Rows are points. Each copy is the shape, with its points in the same order, stretched, turned, moved and blurred by noise. Is it also mirrored, or only turned?

Shape (8 x 3):
[[-14  69  34]
 [-47  36 -66]
 [-15   1 -23]
 [ 30  55  19]
 [ 15   2 -39]
 [ 46   7 -22]
 [-11  19  82]
 [  9 -57   6]]
Copy 1:
[[-43  50  38]
 [-60 -55  59]
 [ -5 -30  18]
 [  9  36  53]
 [ 15 -42  49]
 [ 47 -12  28]
 [ -2  76 -24]
 [ 38 -20 -39]]
Copy 1 is: mirrored
Copy 2:
[[-75  41  16]
 [-32 -31 -90]
 [ -3 -21 -19]
 [-18  50  20]
 [ 32 -14 -24]
 [ 49   9   2]
 [-70  12  92]
 [ 36 -58  49]]
Copy 2 is: only turned
Copy 3, 8 rows:
[[-46  41  17]
 [-13   6 -85]
 [ 11  -1 -26]
 [ -5  60  26]
 [ 33  21 -27]
 [ 43  42   0]
 [-27   6  68]
 [ 49 -29  17]]
Copy 3 is: only turned

Shape (9 x 4):
[[ -5 -45  47 -41]
 [  2 -34  33  14]
 [-22  10   3  24]
 [-14   2 -16  71]
 [-23 -29  -8 -30]
 [ 24 -21 -45 -61]
 [-12  95 -12 -14]
 [ 34  18 -32 -27]
 [ -5 -28  28 -22]]
Copy 1, 9 rows:
[[ -9  12  69 -33]
 [-10  -7  41  19]
 [ 30 -13  15  23]
 [ 20 -44  -9  57]
 [ 11 -17  27 -36]
 [-31 -12 -17 -72]
 [ 66  33 -37  -1]
 [-15   9 -33 -35]
 [  2   8  37 -14]]
Copy 1 is: mirrored
Copy 2, 9 rows:
[[-34 -19  56 -60]
 [-29  11  43   0]
 [-36  36 -23  -5]
 [-42  39 -25  54]
 [-37 -29  -5 -43]
 [  4 -78   0 -52]
 [  4  75 -77 -32]
 [ 24 -23 -15 -26]
 [-30 -11  28 -44]]
Copy 2 is: only turned

Shape, 13 rows:
[[-25 -46 -40 -22 -38 -49  17  15]
 [ 40 -16  -8   5  29 -32 -14  40]
 [-37 -32 -38 -29 -48 -31 -33 -42]
 [-42 -21 -20  42 -14 -25 -20  32]
 [ 38  45 -39 -38 -41  37 -11  29]
 [-40 -34 -10  25  26   6 -31  -3]
 [-51   4  45 -35 -33 -55  38  26]
 [-37 -43  31 -19 -24   8  36   4]
 [ 28  23  20 -17  38 -38 -12  -6]
 [-43 -34 -32  16  -9 -10  20  31]
 [ 32  30 -20  52  43 -55 -12 -35]
 [ 16  -4  54 -40 -10  11  23 -35]
 [-26 -27  59  14 -51  40 -18 -15]]
Copy 1, 13 rows:
[[-53  88  -6  17  25 -23  19  11]
 [  3  33  -5  27  24  47  33  15]
 [-70  48 -11 -42  38 -24 -25  26]
 [-54  22  -2  52   9  -6 -16   9]
 [ 52  19 -52 -53 -46  -9  -7   7]
 [-69 -14  18  18  23   7  14  29]
 [ -7  42  81  15  25 -38  -9  -7]
 [-58  31  74   1 -16 -21  17  17]
 [ 13  -6  24 -22  47  31  31  -4]
 [-63  38  -1  47  -6 -14  20  -1]
 [-36  -2 -16   3  53  55  16 -52]
 [-18   9  82 -57  -6  21  22  10]
 [-69   1  71 -16 -33  15 -47  32]]
Copy 1 is: mirrored
Copy 2:
[[-26  22 -72 -28 -30 -34 -39 -40]
 [-15 -18 -34  73   1  -1  -5 -26]
 [ 19  27 -45 -53 -23  11 -65 -43]
 [-46  26  11   4   0 -23 -67   7]
 [ 19  73 -17  25  14  59  50  -4]
 [-27  -9  23   0  29  16 -61 -38]
 [-22   6  23 -21 -84 -30  -6 -59]
 [-40 -26  -2 -50 -42  15  -1 -44]
 [ 37 -29  10  53  -9   9   8 -54]
 [-52  21 -13 -17  13 -26 -35 -26]
 [ 54 -34  14  44  44 -32 -19  -5]
 [ 28 -52  12 -27 -42  51  35 -50]
 [-23 -26  46 -54 -52  68 -23  20]]
Copy 2 is: mirrored
Copy 3 (13 x 8):
[[-18 -10  52   8  -7 -55  27   5]
 [ -3 -53   9  23  46 -33 -20  -3]
 [-28  24  34 -33 -45 -72  -7 -29]
 [ 15 -11  43  39 -24 -22 -54  33]
 [-28  45 -84   5  22 -34  27  12]
 [ -9 -28  29   2 -36   4 -79  -9]
 [ 33  12  53 -32  10   5  52  29]
 [ 17  13  24  -1 -34  20  31 -25]
 [ -5 -13  19 -29  48 -17 -22 -22]
 [ -8   5  35  36 -27   1 -22  22]
 [ -6  16  46   2  54 -39 -95 -29]
 [ 19  23 -14 -44  13  17  28 -66]
 [ 54  45 -24  -2 -54  34  -4 -41]]
Copy 3 is: only turned
